Every row gives one point. Each copy is the shape, with its points in the same order, stretched, turned, moved and blurred by noise. Some copies are also mirrored. Which?

Shape (8 x 3)
[[-10 -19  29]
 [-15  21  26]
 [ -3  19  -8]
 [ 18  -7   6]
 [ -1  -1  21]
 [-25  30 -32]
 [  6 -45 -48]
 [ 25  36  23]]
Copy 1 (8 x 3)
[[-13 -23  24]
 [-15  12  18]
 [  5   7  -3]
 [ 21 -13   9]
 [  0  -7  21]
 [-16  16 -28]
 [ 11 -47 -35]
 [ 28  23  24]]
Copy 1 is: only turned
Copy 2 (8 x 3)
[[ 29 -49  -4]
 [-29 -57 -16]
 [-29  -6 -20]
 [  6   1   8]
 [  5 -38  -1]
 [-42  -3 -41]
 [ 46  52 -12]
 [-47 -20  17]]
Copy 2 is: only turned
Copy 3 (8 x 3)
[[-54  23 -23]
 [-29 -13 -43]
 [  7 -11  -9]
 [-20   1  19]
 [-32   1 -20]
 [ 49   6 -28]
 [ 19  60  48]
 [-18 -55  -5]]
Copy 3 is: mirrored
Copy 4 (8 x 3)
[[  8 -10  40]
 [-10  28  36]
 [  1  12   8]
 [-14 -11   3]
 [ -6   1  23]
 [ 27  28  -6]
 [ 37 -50 -40]
 [-46  24  13]]
Copy 4 is: mirrored

Shape (8 x 4)
[[  3 -22   0   4]
 [  3 -12 -21  -4]
 [ 22 -17  -8  -6]
 [  9  40  28  -9]
 [ 32   7  44   4]
 [-16  24  17 -12]
 [ 22  23  35  20]
 [  9 -24   9  -6]]
Copy 1 (8 x 4)
[[  4 -10  18  -4]
 [ 19  -4   8  -5]
 [ 14 -15  11  19]
 [-60  19 -20  35]
 [-47  11  12  51]
 [-47   9 -13   1]
 [-42  43   4  48]
 [ -8 -16  20   4]]
Copy 1 is: mirrored
Copy 2 (8 x 4)
[[-18 -17   4  11]
 [ -5  -7 -16  19]
 [-27  -5 -17   7]
 [ -7  40  31 -13]
 [-45  15  20 -26]
 [  7  20  37  13]
 [-21  19  28 -34]
 [-26 -10   9  17]]
Copy 2 is: only turned

Shape (10 x 6)
[[ 15   5  -3 -34 -11  14]
 [-29 -23  36   7 -18  -2]
 [-21  -5  -8 -14   1   0]
 [  4  -2 -46   7  -9   8]
 [-10 -10  21 -32  -2   0]
 [ 24   1 -10  39 -21 -11]
 [ 30 -41  -9 -29   8   9]
 [ 12 -22  11 -47   4 -36]
 [  0  -6  13 -15 -14 -20]
 [-36   4  23  34  11  -7]]
Copy 1 (10 x 6)
[[  6  11  -9   6 -22 -17]
 [-23 -31  27 -15 -11   6]
 [ -1 -10   3  21  -4  -2]
 [ -4  18 -22  33  -6  20]
 [  5 -19  11  -3 -20 -13]
 [-26  26 -24  -1  12  26]
 [ 22  -2  36  -7 -41  30]
 [ 27 -23  -4 -13 -19   6]
 [ -1 -16 -10  -2  -6   3]
 [-29  -9  17   4  34  -5]]
Copy 1 is: mirrored
Copy 2 (10 x 6)
[[ 16  27  25 -10  10 -30]
 [-39  14  -9   8   1   0]
 [ -1  16  22   8  18   0]
 [ 42  14  36 -12 -16   1]
 [-14  22   7   5  28 -15]
 [ 27  -8  -4  -1 -36 -11]
 [ 39  32  -4 -25  15  -2]
 [ 25  30  -2  23  55  -7]
 [  5  16   4  18  19 -11]
 [-42 -30  -5   8   1   4]]
Copy 2 is: only turned
Copy 3 (10 x 6)
[[-23  25  14  -9  -7   6]
 [  6 -34  19 -25  12  -6]
 [  5 -13  20  17  -7  -4]
 [-19  -3 -28  24  -8 -16]
 [  2   1  37  -8  -3  11]
 [-10 -18 -60 -19  -6  -4]
 [-38  19   3  19  17  24]
 [ -4  -6  28   4 -18  41]
 [ -4 -19   3 -13 -18  11]
 [ 48 -36  -1   5  12  -9]]
Copy 3 is: mirrored
Copy 4 (10 x 6)
[[  6   6   6   7  12  29]
 [-13 -35  43  15  -2  -5]
 [-18 -11  16  -5  21  20]
 [ -9  -5 -30 -20  34   1]
 [ -8  -6  39  18   7  20]
 [ 11   0 -13 -15   5 -40]
 [  2  10   4  44  10 -11]
 [  0   7  49  25  38  -6]
 [  1  -8  34   1  23  -3]
 [-31 -12  27 -14 -17 -10]]
Copy 4 is: only turned
